Each row of a before or after table is a point. One or more steps were done to the points. Then noise was added and the rows were shuffled. The steps act on columns, c1 being the first. Write out the steps. A step turns or swaps two columns, mirrors them in a line or flattens them onto one, adds a multiple of one to another, or multiplies or shifts one. Angles are multiples of 10 degrees, from the lower column toward the higher: turns from -170 to 170, lines from 10 to 170 but not 90. Use the fewest steps. Two steps may share a column if one is a turn and the other turns, adds or multiplies; they go together, in the order done. Otherwise the lowest column goes first.

Before:
-0.10 -0.39 0.20

-0.07 0.31 0.28

-0.02 0.28 0.15

0.40 -0.52 0.28

-0.15 -0.50 0.26

-0.05 0.01 0.05

-0.17 0.19 -0.27

-0.09 0.32 0.19
After, 8 rows:
-0.18 -0.11 0.23

-0.28 -0.21 -0.28

-0.16 0.09 0.02

-0.20 0.74 0.31

0.32 -0.14 0.27

-0.10 0.50 0.20

-0.26 -0.03 0.27

-0.17 0.60 0.16
Steps: shift c1 by -0.10; add 1.5 times c3 to c2

Before (14 x 9):
-0.62 0.07 0.21 -0.31 -0.14 -0.03 0.24 0.17 0.10

-0.18 0.59 -0.03 -0.20 0.10 0.05 -0.18 -0.10 -0.12

0.19 0.05 -0.30 0.37 -0.30 0.18 0.16 0.11 -0.16

-0.14 0.01 0.51 0.16 -0.13 -0.04 -0.11 0.50 -0.37

-0.28 -0.21 0.40 -0.59 0.22 -0.36 0.12 0.06 -0.19

-0.07 -0.09 0.37 0.06 -0.15 -0.16 -0.12 -0.46 -0.06

0.03 -0.15 0.37 0.34 0.22 -0.15 -0.19 0.28 0.01

0.04 0.42 -0.13 0.25 -0.28 -0.55 -0.22 -0.02 -0.28

-0.17 0.36 -0.08 0.32 0.64 -0.45 0.27 0.24 -0.39

-0.31 -0.38 -0.02 -0.23 -0.26 0.52 0.17 0.17 0.22

-0.27 0.39 0.13 -0.22 -0.16 0.03 0.27 0.10 0.45

0.00 -0.12 -0.04 -0.40 -0.25 -0.05 -0.28 -0.23 -0.14

0.20 -0.45 0.20 0.05 -0.13 0.22 0.51 -0.19 0.14

0.29 -0.12 0.11 0.08 0.30 -0.04 0.01 0.17 -0.35
After:
-0.15 -0.08 -0.23 0.30 -0.13 0.20 -0.12 -0.46 -0.09

-0.10 -0.13 0.36 0.13 -0.26 0.26 0.05 -0.21 -0.13

0.21 0.35 -0.25 -0.28 0.63 -0.12 -0.49 0.25 -0.38

-0.27 -0.45 -0.14 0.12 -0.14 -0.53 0.01 -0.18 0.16

0.11 0.40 0.12 0.21 -0.19 -0.26 -0.08 0.07 0.46

0.42 0.59 0.18 0.07 0.12 0.17 0.12 -0.11 -0.12

-0.72 -0.40 0.19 0.12 -0.25 -0.34 0.43 0.15 0.23

0.22 0.05 -0.17 -0.47 -0.28 -0.18 0.13 0.10 -0.16

-0.15 -0.15 -0.48 0.14 0.20 0.25 -0.08 0.28 0.02

0.47 0.41 -0.14 -0.25 -0.27 0.38 -0.44 -0.02 -0.29

0.15 -0.11 -0.14 0.09 0.30 0.00 -0.01 0.16 -0.33

-0.12 0.03 -0.41 0.38 -0.11 0.11 0.03 0.52 -0.38

-0.55 0.08 0.13 0.34 -0.12 -0.21 -0.10 0.19 0.11

-0.48 -0.22 0.31 0.64 0.21 0.03 -0.36 0.05 -0.17
Steps: add 1 times c2 to c1; turn c3 and c4 by 120 degrees; turn c6 and c7 by 110 degrees

Before (12 x 18):
0.33 0.16 -0.17 -0.10 0.08 0.06 -0.52 0.20 -0.13 0.41 -0.14 0.00 0.41
 0.25 -0.15 0.51 0.05 0.12

-0.10 -0.01 0.09 0.24 -0.33 0.15 -0.01 0.38 0.33 0.12 -0.25 -0.19 -0.14
 -0.01 -0.13 0.47 0.24 0.01

0.28 -0.22 -0.47 -0.16 -0.18 -0.19 0.01 -0.11 -0.11 -0.19 -0.03 0.36
 -0.27 0.12 0.22 -0.06 -0.23 -0.01

0.32 0.25 -0.02 -0.01 -0.15 -0.06 -0.43 0.02 -0.44 -0.07 0.02 0.23 0.02
 -0.34 -0.13 0.46 0.21 -0.19

0.61 -0.65 0.25 -0.62 0.35 0.26 0.03 -0.15 -0.25 -0.12 -0.08 0.06 -0.36
 -0.47 -0.55 0.31 -0.16 0.03

0.35 0.06 0.39 -0.46 0.54 -0.29 -0.21 -0.68 -0.12 0.33 0.08 0.33 -0.24
 -0.13 -0.12 0.01 0.06 -0.32

-0.34 -0.64 0.10 -0.32 0.20 0.32 -0.46 -0.03 0.12 0.34 0.23 -0.04 -0.16
 -0.26 0.19 0.03 -0.44 -0.10

-0.04 0.02 -0.46 -0.37 0.04 0.10 -0.30 -0.09 -0.02 0.41 0.27 -0.02 0.23
 0.19 0.09 0.00 0.23 -0.37

0.36 0.61 -0.01 0.06 -0.06 0.29 0.14 0.05 -0.07 0.10 -0.07 -0.23 -0.05
 -0.08 -0.05 0.24 0.05 0.06

0.28 0.24 -0.10 -0.11 0.32 0.16 -0.32 -0.13 0.23 -0.10 -0.06 0.05 0.04
 -0.22 0.56 0.26 -0.13 -0.23

-0.11 -0.12 0.11 -0.20 0.43 -0.36 0.09 0.31 0.17 -0.18 0.65 -0.01 -0.04
 0.23 -0.30 0.14 -0.09 -0.06

0.34 -0.05 0.01 0.10 0.24 0.00 -0.16 0.03 0.06 0.27 -0.02 -0.43 0.73
 -0.10 0.12 0.55 -0.10 0.22
After:
-0.11 0.25 0.10 -0.21 0.44 -0.35 0.06 0.32 0.18 -0.16 0.65 -0.01 -0.01
 0.10 -0.62 0.11 -0.07 -0.03

0.27 0.12 -0.45 -0.17 -0.10 -0.20 0.03 -0.10 -0.11 0.02 -0.02 0.36 -0.27
 0.20 0.43 -0.10 -0.23 -0.01

-0.33 -0.16 0.08 -0.33 0.09 0.32 -0.47 -0.03 0.12 -0.02 0.25 -0.02 -0.15
 0.67 0.36 0.02 -0.42 -0.06

0.34 -0.12 0.01 0.10 0.13 0.01 -0.16 0.04 0.08 -0.05 -0.01 -0.42 0.73
 0.04 0.24 0.55 -0.11 0.10

0.34 -0.20 -0.01 0.07 -0.07 0.29 0.16 0.04 -0.09 0.03 -0.07 -0.22 -0.03
 -0.60 -0.11 0.26 0.02 0.02

0.27 -0.26 -0.10 -0.10 0.32 0.15 -0.33 -0.12 0.23 -0.11 -0.05 0.05 0.03
 -0.22 1.12 0.27 -0.14 -0.09

0.31 -0.38 -0.02 -0.03 -0.11 -0.06 -0.43 0.03 -0.43 0.04 0.01 0.21 0.02
 -0.18 -0.29 0.45 0.21 -0.09

-0.12 -0.03 0.08 0.23 -0.31 0.17 -0.03 0.37 0.31 0.13 -0.23 -0.19 -0.14
 0.00 -0.27 0.47 0.24 0.01

0.33 0.23 -0.15 -0.13 -0.06 0.07 -0.49 0.20 -0.09 0.02 -0.15 0.00 0.41
 -0.21 -0.32 0.52 0.04 0.06

0.34 -0.12 0.39 -0.45 0.40 -0.30 -0.23 -0.67 -0.10 -0.13 0.11 0.32 -0.24
 -0.04 -0.25 0.00 0.05 -0.12

-0.05 0.16 -0.45 -0.37 -0.12 0.10 -0.30 -0.08 0.00 0.02 0.27 -0.01 0.23
 -0.04 0.19 -0.01 0.25 -0.14

0.65 -0.36 0.26 -0.62 0.32 0.25 0.02 -0.15 -0.24 -0.13 -0.08 0.07 -0.36
 0.71 -1.11 0.29 -0.15 0.00
Steps: turn c2 and c14 by -100 degrees; flatten c5 and c10 onto the line at 160 degrees; multiply c15 by 2; multiply c18 by 0.4

Before:
0.26 0.18 0.03 0.62 0.10 -0.10 -0.32 -0.73 -0.25 0.30 0.04 -0.30 0.01
 0.04 -0.13 -0.14 0.32 -0.15 0.17 0.17 -0.23 0.09 -0.03 0.19 0.33 -0.63
 -0.06 0.00 -0.29 0.03 0.33 0.15 -0.20 0.34 0.04 0.19 -0.41 0.00 -0.33
 -0.80 0.32 -0.19 -0.07 0.05 -0.06 -0.28 -0.06 0.13

0.02 0.30 -0.02 -0.15 0.04 -0.02 0.16 -0.14 -0.25 0.27 -0.24 -0.29 -0.09
 -0.16 -0.07 0.28 -0.03 0.12 0.12 -0.02 -0.42 0.23 0.11 0.02 0.06 0.03
 -0.01 -0.03 -0.44 -0.16 0.22 -0.19 -0.13 0.28 -0.97 -0.15 -0.39 0.01
 0.07 0.25 0.32 -0.12 -0.31 -0.10 -0.17 0.04 -0.30 -0.11

-0.35 0.08 -0.19 0.38 0.14 0.19 -0.15 -0.16 0.01 -0.32 0.58 -0.04 -0.10
 -0.25 0.07 -0.28 0.12 -0.02 -0.07 -0.26 0.03 -0.21 0.11 -0.08 0.03
 -0.09 -0.02 -0.10 -0.37 0.19 0.27 0.09 -0.08 0.02 -0.18 0.18 -0.46 0.48
 0.22 0.20 0.02 0.23 -0.01 -0.35 -0.04 0.05 0.05 0.08

-0.26 -0.01 -0.04 0.54 0.29 0.40 0.08 -0.07 -0.28 0.17 -0.44 -0.16 -0.11
 -0.24 -0.12 -0.14 0.14 0.53 -0.02 -0.20 -0.03 -0.21 0.09 -0.22 0.26
 0.03 0.06 0.28 -0.45 0.12 -0.03 -0.19 0.28 0.00 0.04 0.24 0.07 0.27
 -0.42 0.11 0.32 -0.15 0.07 -0.29 -0.09 0.07 -0.02 -1.23

0.10 0.25 0.00 -0.09 -0.04 -0.01 -0.03 -0.03 -0.27 0.11 0.55 -0.30 0.07
 -0.12 0.02 -0.24 0.39 -0.03 0.09 0.37 0.21 0.03 0.17 -0.32 -0.11 0.08
 0.33 -0.05 -0.33 -0.21 0.32 -0.12 0.00 0.21 -0.18 -0.16 -0.32 -0.04
 -0.19 -0.38 0.02 -0.08 0.09 0.06 -0.26 -0.32 0.25 0.07

0.15 0.23 -0.43 0.03 0.30 -0.02 0.00 -0.49 -0.23 0.33 -0.11 -0.12 0.38
 -0.14 0.10 -0.12 -0.72 0.04 -0.01 -0.25 0.18 0.03 -0.22 0.11 -0.24 0.03
 -0.06 -0.05 -0.45 0.06 -0.84 -0.11 -0.21 0.09 -0.05 0.20 0.17 0.20
 -0.08 0.10 -0.32 0.35 0.08 -0.08 -0.10 0.08 0.24 0.14

-0.45 -0.12 0.09 -0.14 0.03 -0.01 0.20 -0.10 -0.03 0.22 -0.20 -0.09
 -0.20 -0.21 0.11 -0.28 0.35 0.00 -0.09 -0.26 0.14 0.28 0.05 0.07 -0.13
 0.09 0.17 0.26 0.25 0.15 -0.83 -0.12 0.26 -0.02 0.09 0.24 -0.33 0.00
 -0.12 0.00 0.26 0.12 -0.11 0.11 -0.17 -0.11 0.22 -0.44

-0.16 0.38 0.09 -0.15 0.18 -0.01 -0.20 -0.61 -0.21 0.19 -0.39 0.50 -0.12
 -0.22 -0.04 0.07 0.42 -0.24 -0.21 -0.06 0.06 -0.03 -0.37 0.13 0.35
 -0.54 0.37 -0.07 1.04 -0.20 0.18 0.17 0.02 0.10 -0.04 -0.21 0.05 0.32
 0.27 0.17 0.27 -0.02 -0.01 0.01 0.07 0.10 0.00 0.07

0.08 0.39 0.04 -0.13 0.18 -0.16 0.22 -0.12 -0.16 0.31 -0.42 -0.26 -0.09
 0.17 0.11 -0.10 0.25 -0.11 -0.24 0.00 0.05 0.29 -0.09 -0.48 -0.02 0.07
 0.00 -0.12 -0.11 -0.12 0.29 0.09 0.02 0.02 -0.58 0.31 0.21 -0.10 -0.19
 -0.23 0.17 -0.19 -0.09 0.06 -0.07 -0.07 0.08 0.12

0.31 -0.28 -0.17 -0.09 0.11 0.10 0.13 -0.07 0.00 -0.33 -0.43 0.18 -0.15
 0.54 -0.04 -0.18 -0.02 -0.22 -0.24 -0.20 0.12 -0.05 -0.11 0.09 -0.25
 0.10 0.07 -0.07 -0.14 -0.15 0.23 -0.28 -0.01 0.02 -0.15 0.15 -0.02 0.34
 0.23 0.21 -1.40 0.10 -0.03 -0.04 -0.20 -0.51 0.23 0.08
After (10 x 48):
-0.15 0.39 0.09 -0.15 0.18 -0.02 0.22 -0.61 -0.20 0.19 -0.38 0.51 -0.12
 -0.22 -0.04 0.06 1.26 -0.24 0.00 -0.06 0.06 -0.03 -0.37 0.13 0.35 -0.55
 0.39 -0.07 1.04 -0.19 0.18 0.15 0.01 -0.05 -0.04 -0.21 0.05 0.33 0.27
 0.18 0.28 -0.01 0.00 0.02 0.08 0.10 -0.01 0.06

0.10 0.26 0.00 -0.08 -0.04 0.00 0.15 -0.03 -0.27 0.11 0.55 -0.31 0.07
 -0.12 0.01 -0.25 1.16 -0.02 0.00 0.38 0.22 0.03 0.18 -0.32 -0.11 0.10
 0.33 -0.06 -0.32 -0.21 0.31 -0.12 0.00 0.14 -0.19 -0.15 -0.33 -0.03
 -0.20 -0.38 0.02 -0.09 0.08 0.05 -0.25 -0.31 0.25 0.08

0.27 0.17 0.04 0.62 0.11 -0.10 0.47 -0.74 -0.25 0.30 0.04 -0.29 0.01
 0.05 -0.12 -0.14 0.96 -0.14 0.00 0.17 -0.23 0.09 -0.03 0.19 0.32 -0.63
 -0.06 0.01 -0.28 0.03 0.33 0.14 -0.20 0.05 0.04 0.20 -0.41 -0.01 -0.34
 -0.80 0.32 -0.19 -0.08 0.05 -0.05 -0.27 -0.07 0.13

-0.27 -0.01 -0.04 0.54 0.31 0.40 -0.05 -0.06 -0.28 0.17 -0.45 -0.16
 -0.11 -0.24 -0.12 -0.14 0.42 0.53 0.00 -0.20 -0.04 -0.22 0.09 -0.22
 0.25 0.04 0.05 0.29 -0.46 0.11 -0.03 -0.19 0.28 0.04 0.05 0.24 0.06
 0.27 -0.41 0.10 0.32 -0.16 0.07 -0.29 -0.09 0.08 -0.02 -1.24

-0.45 -0.13 0.09 -0.14 0.03 -0.01 -0.17 -0.11 -0.03 0.21 -0.21 -0.09
 -0.20 -0.21 0.12 -0.28 1.05 0.01 0.00 -0.26 0.14 0.28 0.04 0.07 -0.14
 0.10 0.17 0.27 0.25 0.15 -0.82 -0.12 0.25 0.11 0.08 0.24 -0.33 0.00
 -0.11 0.00 0.26 0.12 -0.12 0.10 -0.17 -0.12 0.22 -0.45

0.02 0.30 -0.02 -0.14 0.05 -0.02 0.07 -0.15 -0.25 0.27 -0.24 -0.29 -0.09
 -0.15 -0.08 0.28 -0.09 0.11 0.01 -0.02 -0.41 0.24 0.12 0.02 0.06 0.03
 -0.01 -0.03 -0.44 -0.15 0.23 -0.19 -0.13 0.32 -0.97 -0.15 -0.39 0.00
 0.06 0.25 0.31 -0.11 -0.31 -0.09 -0.17 0.04 -0.31 -0.12

0.08 0.40 0.04 -0.14 0.18 -0.16 -0.17 -0.12 -0.17 0.31 -0.42 -0.25 -0.08
 0.16 0.11 -0.11 0.75 -0.11 0.00 0.00 0.04 0.29 -0.09 -0.48 -0.02 0.06
 0.00 -0.13 -0.11 -0.12 0.28 0.09 0.02 0.15 -0.59 0.31 0.22 -0.10 -0.18
 -0.24 0.17 -0.18 -0.08 0.06 -0.07 -0.07 0.09 0.12

-0.35 0.08 -0.19 0.38 0.15 0.18 0.13 -0.16 0.01 -0.32 0.58 -0.04 -0.10
 -0.25 0.07 -0.27 0.36 -0.01 0.01 -0.26 0.03 -0.21 0.11 -0.08 0.03 -0.08
 -0.03 -0.11 -0.37 0.19 0.27 0.09 -0.07 -0.07 -0.17 0.18 -0.46 0.49 0.23
 0.20 0.02 0.22 -0.01 -0.36 -0.05 0.06 0.05 0.07

0.30 -0.29 -0.17 -0.09 0.10 0.10 -0.09 -0.07 0.01 -0.35 -0.43 0.18 -0.15
 0.55 -0.03 -0.19 -0.06 -0.22 -0.01 -0.20 0.11 -0.06 -0.12 0.10 -0.24
 0.11 0.07 -0.06 -0.14 -0.14 0.23 -0.28 0.00 0.10 -0.16 0.16 -0.03 0.34
 0.23 0.20 -1.40 0.10 -0.03 -0.04 -0.21 -0.50 0.24 0.07

0.14 0.24 -0.43 0.04 0.30 -0.02 0.06 -0.48 -0.22 0.33 -0.11 -0.12 0.38
 -0.15 0.11 -0.12 -2.16 0.02 0.00 -0.25 0.18 0.03 -0.23 0.12 -0.24 0.04
 -0.06 -0.04 -0.45 0.07 -0.83 -0.12 -0.21 0.06 -0.05 0.20 0.18 0.20
 -0.08 0.09 -0.32 0.35 0.07 -0.08 -0.12 0.08 0.24 0.14
Steps: mirror c7 and c34 in the line at 70 degrees; multiply c17 by 3; multiply c19 by 0

Before:
-0.19 -0.05 -0.35 0.31 0.87 0.15 -0.38 -0.25 -0.11 -0.02 0.22 0.26 -0.59
 -0.23 0.09 -0.19 0.16 0.35 -0.04 -0.25 0.69 -0.04 0.24 0.07 -0.16 0.18
 -0.08 -0.06 -0.18 0.14 0.18 0.13 -0.04 0.15 0.47 0.01 0.04 0.56 0.13
 -0.20 -0.04 -0.24 0.05 0.09 0.05 0.11 0.24 0.36 0.08 0.25 -0.11 -0.17
 -0.27 -0.30 0.21 -0.07 0.48 0.21 0.01 -0.11 0.22 -0.31 0.37 -0.05

-0.21 0.08 0.48 0.43 0.01 0.24 0.28 -0.39 0.40 -0.03 0.28 0.27 -0.28
 -0.29 -0.11 -0.11 -0.02 -0.03 -0.02 -0.18 0.03 0.08 0.32 0.02 -0.13
 0.04 0.12 0.26 -0.15 -0.57 0.08 -0.13 -0.10 0.10 -0.14 0.05 0.04 -0.04
 -0.20 -0.22 -0.19 0.04 0.09 0.16 0.11 -0.03 -0.28 0.25 -0.12 0.31 -0.45
 -0.25 -0.03 0.10 -0.14 -0.33 -0.21 -0.18 -0.07 0.25 -0.26 0.17 0.33
 -0.24

0.27 0.09 -0.26 0.38 -0.38 0.16 -0.27 0.23 -0.09 -0.07 0.31 0.12 0.24
 -0.02 0.00 0.34 -0.08 0.40 -0.20 0.13 0.42 -0.02 -1.01 0.13 0.00 -0.04
 0.12 -0.10 -0.22 0.01 -1.10 0.04 0.04 0.06 0.03 0.23 0.13 0.07 0.01
 0.36 0.87 0.04 0.12 0.00 -0.02 -0.20 0.21 0.39 -0.31 0.06 1.28 -0.29
 -0.29 0.05 0.43 0.20 -0.22 -0.10 0.32 -0.31 0.46 0.06 0.21 -0.23

-0.06 0.13 -0.24 -0.21 -0.09 0.06 -0.37 0.08 0.11 -0.01 0.28 0.13 0.23
 -0.27 -0.04 -0.16 -0.04 -0.71 -0.15 -0.22 0.21 0.22 -0.30 0.28 -0.07
 0.22 -0.05 0.09 -0.22 0.02 0.08 -0.09 0.01 0.09 0.00 0.13 0.04 0.23
 0.17 -0.24 0.00 0.03 -0.07 -0.04 0.11 -0.17 0.30 0.40 0.11 -0.10 -0.19
 1.74 0.18 0.12 0.00 0.00 -0.10 0.38 -0.07 0.01 0.04 -0.24 0.34 -0.19

0.12 0.29 -0.15 -0.31 -0.26 -0.36 -0.34 0.21 -0.02 0.35 0.20 0.16 -0.09
 0.12 0.04 -0.23 0.18 0.08 0.35 -0.12 0.11 -0.10 0.32 -0.05 -0.55 0.12
 -0.11 0.35 -0.14 0.10 -0.01 0.10 0.03 0.33 -0.04 -0.04 0.17 0.20 -0.21
 -0.12 -0.04 0.03 -0.07 0.65 -0.17 0.10 0.31 0.23 0.26 0.01 -0.07 -0.30
 -0.22 -0.01 0.17 0.21 0.32 -0.24 0.31 -0.08 -0.21 0.19 0.34 0.17

-0.23 0.18 -0.17 0.30 -0.32 -0.02 -0.39 0.12 0.27 0.12 0.22 0.29 0.25
 -0.15 -0.21 -0.01 -0.02 0.24 0.11 -0.13 0.25 0.05 0.17 0.08 0.00 -0.07
 -0.06 -0.07 -0.13 0.22 0.18 -0.01 0.18 0.06 -0.02 0.15 0.67 0.29 -0.09
 0.01 -0.13 -0.30 0.06 0.16 0.14 0.16 -0.14 0.13 -0.26 0.04 -0.41 -0.31
 -0.08 0.13 0.36 0.20 0.48 0.47 0.08 0.13 -0.26 -0.33 0.10 -0.08

0.00 0.02 -0.36 0.39 0.04 0.08 -0.36 0.29 0.35 0.05 0.04 0.29 -0.01 0.67
 -0.04 -0.36 -0.20 0.19 -0.10 0.51 -0.03 -0.05 0.21 -0.02 -0.07 -0.02
 -0.10 -0.02 -0.11 0.05 0.00 0.06 0.18 0.41 0.12 -0.06 0.16 0.16 0.15
 -0.18 0.42 -0.14 0.32 0.35 0.08 0.29 -0.07 0.29 0.09 -0.03 -0.27 0.14
 -0.16 0.15 -0.06 0.18 -0.04 -0.15 0.59 0.34 0.14 0.17 -1.56 -0.25

-0.20 0.17 -0.25 0.31 -0.07 0.08 0.04 0.21 -0.10 0.23 -0.65 0.13 -0.03
 0.10 -0.14 -0.33 0.19 0.37 0.27 -0.27 0.64 -0.01 0.37 -0.03 -0.29 -0.23
 0.13 0.19 0.13 -1.03 -0.22 -0.01 -0.18 0.23 -0.17 0.31 -0.04 0.01 0.00
 0.12 -0.12 -0.04 0.03 -0.16 -0.12 -0.06 -0.05 -0.10 0.00 -0.16 -0.42
 -0.18 0.01 0.17 0.14 -0.18 -0.10 -0.19 0.12 0.05 0.18 -0.09 0.41 0.39
After:
0.00 0.05 -0.32 0.38 0.05 0.09 -0.37 0.30 0.35 0.05 0.05 0.28 0.00 0.66
 -0.03 -0.36 -0.18 0.21 -0.11 -0.06 -0.03 -0.02 0.21 0.04 -0.11 -0.03
 -0.10 -0.02 -0.12 0.06 0.01 0.05 -0.16 0.40 0.13 -0.08 0.15 0.13 0.16
 -0.18 0.44 -0.13 0.33 0.41 0.08 0.27 0.31 0.29 0.10 -0.04 -0.28 0.15
 -0.17 0.17 0.52 0.18 -0.04 -0.15 0.58 0.35 0.13 0.16 -1.53 -0.25

0.11 0.28 -0.14 -0.31 -0.28 -0.37 -0.34 0.20 -0.03 0.37 0.18 0.15 -0.09
 0.12 0.04 -0.21 0.18 0.06 0.35 0.17 0.12 -0.09 0.33 0.04 -0.52 0.12
 -0.11 0.37 -0.13 0.12 -0.01 0.09 0.14 0.32 -0.03 -0.05 0.19 0.19 -0.22
 -0.14 -0.05 0.05 -0.06 0.29 -0.17 0.09 0.71 0.22 0.26 0.01 -0.04 -0.30
 -0.23 -0.03 -0.12 0.21 0.34 -0.25 0.29 -0.08 -0.21 0.19 0.36 0.18

-0.20 0.06 0.44 0.44 0.00 0.21 0.29 -0.38 0.38 -0.03 0.30 0.27 -0.27
 -0.27 -0.13 -0.12 -0.02 -0.01 -0.04 -0.13 0.05 0.07 0.33 -0.05 -0.07
 0.07 0.12 0.27 -0.17 -0.56 0.08 -0.13 0.15 0.12 -0.16 0.07 0.06 -0.06
 -0.21 -0.23 -0.21 0.02 0.09 0.39 0.11 -0.04 0.12 0.24 -0.12 0.31 -0.46
 -0.23 -0.01 0.11 -0.20 -0.34 -0.23 -0.20 -0.07 0.27 -0.30 0.18 0.34
 -0.22

-0.18 0.17 -0.23 0.34 -0.06 0.07 0.05 0.24 -0.08 0.22 -0.65 0.11 -0.04
 0.11 -0.13 -0.33 0.18 0.40 0.24 0.14 0.61 0.00 0.40 0.04 -0.23 -0.23
 0.12 0.18 0.13 -1.05 -0.22 0.00 0.26 0.22 -0.16 0.33 -0.03 0.00 0.00
 0.13 -0.12 -0.03 -0.01 -0.09 -0.10 -0.06 0.34 -0.10 0.01 -0.15 -0.46
 -0.18 0.01 0.16 -0.28 -0.21 -0.10 -0.21 0.12 0.04 0.18 -0.07 0.41 0.41

-0.18 -0.05 -0.37 0.30 0.87 0.18 -0.40 -0.22 -0.12 -0.03 0.20 0.25 -0.61
 -0.21 0.08 -0.21 0.17 0.34 -0.03 0.25 0.67 -0.05 0.25 0.05 -0.13 0.16
 -0.09 -0.07 -0.16 0.13 0.18 0.12 0.09 0.13 0.45 0.02 0.05 0.54 0.11
 -0.21 -0.03 -0.26 0.05 0.26 0.06 0.12 0.63 0.35 0.09 0.25 -0.09 -0.19
 -0.28 -0.30 -0.22 -0.06 0.48 0.23 0.03 -0.12 0.24 -0.31 0.36 -0.07

0.25 0.08 -0.29 0.39 -0.38 0.12 -0.29 0.24 -0.10 -0.08 0.31 0.11 0.25
 -0.02 -0.01 0.34 -0.09 0.39 -0.21 0.42 0.43 -0.04 -1.04 0.05 -0.02
 -0.05 0.12 -0.11 -0.23 0.03 -1.11 0.05 -0.03 0.03 0.06 0.23 0.13 0.07
 0.00 0.38 0.85 0.05 0.12 0.17 -0.01 -0.19 0.61 0.37 -0.32 0.04 1.28
 -0.28 -0.28 0.02 0.13 0.20 -0.24 -0.09 0.31 -0.29 0.47 0.05 0.23 -0.21

-0.07 0.12 -0.28 -0.19 -0.09 0.06 -0.38 0.11 0.12 -0.02 0.30 0.16 0.20
 -0.28 -0.02 -0.16 -0.04 -0.71 -0.13 -0.02 0.21 0.20 -0.29 0.06 -0.10
 0.23 -0.06 0.09 -0.21 0.02 0.06 -0.08 -0.01 0.11 -0.01 0.11 0.07 0.24
 0.13 -0.22 0.00 0.03 -0.07 -0.01 0.10 -0.17 0.71 0.40 0.10 -0.09 -0.17
 1.74 0.17 0.10 -0.19 0.02 -0.12 0.40 -0.07 0.01 0.04 -0.25 0.31 -0.19

-0.23 0.20 -0.18 0.30 -0.31 -0.02 -0.41 0.13 0.27 0.10 0.20 0.30 0.24
 -0.15 -0.23 -0.02 -0.03 0.24 0.11 0.34 0.24 0.07 0.15 0.03 -0.08 -0.06
 -0.05 -0.06 -0.10 0.22 0.19 0.00 -0.16 0.07 -0.03 0.15 0.67 0.30 -0.08
 0.00 -0.12 -0.31 0.04 0.14 0.12 0.18 0.25 0.15 -0.24 0.05 -0.39 -0.32
 -0.09 0.13 -0.11 0.19 0.50 0.46 0.09 0.15 -0.26 -0.33 0.10 -0.08
Steps: flatten c3 and c24 onto the line at 170 degrees; add 1 times c6 to c44; swap c20 and c55; mirror c25 and c33 in the line at 170 degrees; shift c47 by 0.40
